Rows are points. Before rounding, the points of a table are all equally far from one centre. They may lie mostly on one side of it. Write the centre, to within rounding.

Points:
[[-0.34  0.00]
 [-0.12  0.46]
 [-0.03  0.49]
 [ 0.19  0.48]
 [-0.11  0.47]
 [-0.13  0.46]
 [-0.33 -0.04]
 [-0.17  0.43]]
Centre: [0.06 0.10]

Points (15 x 8):
[[-0.30 -0.17 -0.07  0.54 -0.15 -0.10 -0.09 -0.36]
 [-0.10 -0.02 -0.06  0.30  0.20 -0.43 -0.03 -0.01]
 [-0.20  0.06 -0.38  0.74  0.23 -0.12  0.00 -0.63]
 [-0.17  0.13 -0.72  0.45  0.39 -0.05 -0.11 -0.33]
 [-0.14 -0.02  0.03  0.52  0.28 -0.30 -0.24 -0.27]
 [ 0.08 -0.41 -0.19  0.27  0.32  0.12 -0.01 -0.64]
 [-0.24 -0.22 -0.47  0.55  0.21  0.01  0.27 -0.42]
 [ 0.35  0.02 -0.08  0.61  0.28 -0.33  0.00 -0.28]
 [-0.20 -0.12  0.28  0.04  0.15 -0.25 -0.08 -0.09]
 [ 0.27  0.12  0.08  0.50  0.75  0.14 -0.19 -0.54]
 [-0.04  0.03 -0.25  0.43 -0.03 -0.30 -0.27 -0.65]
 [-0.15 -0.11 -0.07  0.20  0.27 -0.12 -0.46 -0.27]
 [-0.46  0.06 -0.11  0.14 -0.07 -0.34 -0.15 -0.27]
 [ 0.08  0.18 -0.30  0.56  0.09 -0.44 -0.16 -0.34]
 [ 0.15  0.20 -0.48  0.50  0.06 -0.41 -0.07 -0.52]]
Centre: [ 0.02  0.38 -0.08  0.16  0.13  0.23  0.16 -0.37]

Points, 18 rows:
[[-0.29 -0.25 -0.21 -0.40 -0.03  0.63  0.81 -0.07 -0.29  0.05  0.32  0.18
   0.15 -0.04]
 [-0.20 -0.55 -0.26 -0.31  0.05  0.27  0.54 -0.17 -0.51  0.28 -0.01  0.48
  -0.19  0.15]
 [-0.08 -0.19 -0.38 -0.11  0.54  0.27  0.60 -0.08 -0.42 -0.07  0.18  0.04
   0.27  0.06]
 [-0.04  0.28 -0.47 -0.20 -0.11  0.33  0.49 -0.14 -0.26  0.55  0.15  0.19
   0.16  0.26]
 [-0.01 -0.03 -0.24 -0.41 -0.18  0.04  0.77 -0.30 -0.48  0.22  0.30  0.60
   0.16  0.03]
 [-0.19 -0.35 -0.01  0.09 -0.01  0.40  0.51  0.00 -0.63 -0.16  0.37  0.24
  -0.07 -0.12]
 [-0.38 -0.37 -0.43 -0.16 -0.01  0.24  0.68  0.12 -0.40  0.21  0.33  0.18
   0.35  0.41]
 [-0.19 -0.49 -0.37 -0.05  0.16  0.21  0.53 -0.32 -0.40 -0.31  0.06  0.32
   0.06  0.06]
 [-0.16 -0.16 -0.25 -0.22  0.19  0.26  0.50 -0.57 -0.18 -0.05  0.28  0.09
  -0.24  0.14]
 [ 0.18 -0.14 -0.56 -0.29  0.10  0.53  0.28 -0.32 -0.15  0.04 -0.05  0.03
   0.09 -0.23]
 [-0.39 -0.37 -0.40 -0.24  0.28  0.40  0.18  0.17  0.04 -0.09  0.39  0.53
  -0.29  0.24]
 [-0.04 -0.07 -0.22 -0.01  0.24  0.47  0.37  0.01 -0.67  0.24 -0.05  0.26
   0.10  0.04]
 [-0.10 -0.14 -0.32 -0.22 -0.02  0.19  0.66 -0.11 -0.53  0.15  0.14  0.46
  -0.46  0.13]
 [-0.09 -0.06 -0.61 -0.23  0.17  0.12  0.43 -0.29 -0.55 -0.14  0.10  0.30
  -0.12  0.11]
 [-0.08 -0.23 -0.01 -0.13  0.50  0.22  0.49 -0.11 -0.39  0.31  0.53  0.43
  -0.17  0.05]
 [ 0.04 -0.35 -0.17 -0.01  0.01  0.27  0.67  0.01 -0.27 -0.25  0.39 -0.12
   0.09  0.27]
 [-0.40 -0.23 -0.30  0.08  0.00  0.59  0.41  0.10 -0.01  0.45  0.38  0.42
  -0.38 -0.15]
 [-0.03 -0.12 -0.01 -0.28  0.25  0.46  0.74 -0.11 -0.23 -0.08  0.19  0.41
   0.31  0.20]]
Centre: [-0.18 -0.15 -0.18 -0.20 -0.03 -0.05  0.31  0.13 -0.01  0.14  0.15  0.23
  0.07 -0.16]

Points:
[[-0.08  0.23  0.34  0.02 -0.02 -0.07  0.19 -0.03 -0.13 -0.13 -0.60 -0.07
   0.34  0.38  0.19 -0.14 -0.13  0.57  0.25 -0.02  0.41 -0.70 -0.43  0.43]
 [ 0.20  0.17  0.19  0.35 -0.09 -0.02  0.17  0.19 -0.43  0.30 -0.11 -0.02
   0.45  0.38  0.11  0.03 -0.32 -0.22  0.45 -0.18  0.28 -0.32 -0.14  0.28]
 [ 0.09  0.12 -0.07  0.15 -0.26  0.03  0.15  0.26 -0.53  0.28 -0.03  0.12
   0.85  0.21 -0.02 -0.20 -0.29  0.13  0.39 -0.04  0.27 -0.44 -0.76  0.09]
 [ 0.02  0.05  0.25  0.25  0.01  0.10 -0.07 -0.15 -0.53  0.10 -0.58 -0.03
   0.40  0.55  0.07 -0.26 -0.27  0.44  0.18  0.09 -0.10 -0.39 -0.80 -0.05]
 [ 0.05 -0.15  0.15  0.06 -0.22 -0.16 -0.31  0.34 -0.38  0.13  0.09 -0.20
   0.36  0.23  0.10 -0.03 -0.59  0.06  0.15 -0.10  0.12 -0.38 -0.34  0.41]
 [-0.39  0.08  0.02 -0.21  0.01 -0.36  0.06  0.08 -0.60  0.28 -0.42  0.27
   0.60  0.71  0.25 -0.03 -0.13  0.28  0.42  0.28 -0.09 -0.24 -0.17  0.25]
 [-0.04  0.15  0.16  0.29 -0.23  0.08  0.34  0.13 -0.33  0.35 -0.14  0.38
   0.69  0.19  0.50 -0.20 -0.35 -0.15  0.12  0.03  0.47 -0.50 -0.42  0.04]
 [ 0.09  0.39  0.39 -0.07 -0.43  0.02  0.06  0.13 -0.48  0.22 -0.15  0.08
   0.73  0.48  0.42 -0.03 -0.43 -0.10  0.30  0.12  0.26 -0.08 -0.28  0.20]
 [-0.12  0.51  0.05 -0.12 -0.15 -0.07  0.09  0.21 -0.48  0.14  0.03 -0.18
   0.21  0.25  0.34 -0.27 -0.31  0.03  0.58  0.18 -0.01 -0.54 -0.21  0.69]
 [ 0.18  0.25  0.26  0.06 -0.45  0.16  0.13  0.37 -0.33  0.19 -0.12  0.24
   0.60  0.69  0.21 -0.07 -0.57  0.21  0.40  0.09 -0.17 -0.41 -0.43  0.10]
 [ 0.42  0.29  0.14  0.03 -0.14 -0.26  0.14  0.08 -0.54  0.35 -0.35  0.24
   0.41  0.16  0.23 -0.26 -0.36 -0.09  0.15  0.31 -0.09 -0.75 -0.68  0.11]
 [-0.07  0.27  0.40  0.15 -0.22 -0.06  0.02  0.28 -0.23  0.54 -0.43 -0.18
   0.28  0.47  0.17 -0.34 -0.20 -0.21  0.18  0.60  0.04  0.03 -0.31  0.43]
 [ 0.37  0.01  0.46 -0.14 -0.12 -0.22 -0.05  0.29 -0.44  0.25 -0.36  0.15
   0.47  0.51  0.36 -0.15 -0.43  0.08  0.21  0.06  0.15 -0.47 -0.30  0.40]
 [ 0.11  0.52  0.26  0.20 -0.47  0.19 -0.14  0.38 -0.51  0.31 -0.20  0.19
   0.36  0.12  0.08 -0.30 -0.19 -0.01  0.14  0.10  0.13 -0.54 -0.52  0.20]
 [ 0.15 -0.18  0.39  0.21 -0.28  0.07 -0.05  0.43 -0.73  0.18 -0.47 -0.08
   0.51  0.26  0.32 -0.29 -0.25  0.10  0.31  0.04  0.03 -0.22 -0.70  0.11]
 [-0.11  0.14  0.17  0.05 -0.41  0.23  0.17  0.39 -0.28  0.24  0.00  0.03
   0.41  0.23  0.14 -0.15 -0.45 -0.03  0.00  0.10  0.14 -0.76 -0.13  0.39]
 [-0.04  0.20  0.07 -0.09 -0.31 -0.06 -0.44  0.34 -0.53  0.32 -0.08  0.00
   0.41  0.49 -0.02  0.21 -0.51 -0.10  0.03  0.50 -0.04 -0.30 -0.36  0.20]
 [ 0.28  0.27  0.18  0.08 -0.32 -0.11  0.03  0.18 -0.39  0.05 -0.33 -0.04
   0.47  0.45  0.22 -0.14 -0.12 -0.15  0.28 -0.15  0.28 -0.52 -0.19  0.35]
 [ 0.07  0.18  0.11 -0.24 -0.53 -0.05  0.20  0.31 -0.51  0.48 -0.27  0.23
   0.43  0.35  0.19 -0.11  0.03  0.04  0.00 -0.15  0.34 -0.35 -0.50  0.43]
 [ 0.04  0.19  0.30  0.00 -0.22 -0.03  0.06  0.29 -0.25  0.51 -0.35  0.27
   0.62  0.59  0.16 -0.16 -0.05  0.04  0.30  0.09  0.30 -0.46 -0.62  0.34]
 [ 0.04  0.25  0.25  0.19 -0.30 -0.04 -0.09  0.39 -0.74 -0.11 -0.19  0.38
   0.57  0.38  0.10 -0.04 -0.23  0.12 -0.07 -0.10  0.06 -0.66 -0.51  0.31]
 [-0.05  0.41  0.28 -0.08  0.01 -0.07 -0.04  0.59 -0.16  0.30 -0.24  0.06
   0.34  0.62  0.57 -0.35 -0.44  0.19  0.26  0.11  0.01 -0.46 -0.05  0.32]
 [-0.04  0.09 -0.14  0.13 -0.14 -0.26  0.11  0.12 -0.37  0.20  0.04 -0.30
   0.74  0.33 -0.10 -0.01 -0.32  0.07  0.28  0.13  0.05 -0.30 -0.72  0.60]
 [ 0.03  0.02  0.57  0.32 -0.38 -0.35  0.12  0.15 -0.59  0.14 -0.30  0.07
   0.32  0.38  0.15 -0.10 -0.26  0.18  0.46  0.29 -0.12 -0.44 -0.46  0.24]
 [ 0.09  0.17 -0.02  0.00 -0.22 -0.14  0.07  0.27 -0.61  0.34 -0.48 -0.06
   0.38  0.44  0.29 -0.05 -0.18 -0.11  0.27  0.06  0.18 -0.70 -0.43  0.32]
 [ 0.15  0.40  0.41  0.17 -0.41  0.22  0.22  0.22 -0.53  0.38  0.18  0.26
   0.35 -0.04  0.49 -0.13 -0.29 -0.24 -0.14  0.33  0.19 -0.40 -0.25  0.14]
 [ 0.17  0.21  0.19  0.18 -0.27 -0.09 -0.07  0.19 -0.77  0.25 -0.11 -0.08
   0.39  0.55 -0.08 -0.07 -0.36 -0.12  0.14  0.08  0.37 -0.25 -0.37  0.16]]
Centre: [ 0.00  0.15 -0.03 -0.09  0.17  0.03  0.33  0.36 -0.18 -0.23 -0.10  0.25
  0.06  0.13  0.21  0.02 -0.10  0.15  0.08  0.39  0.05  0.04 -0.53  0.08]
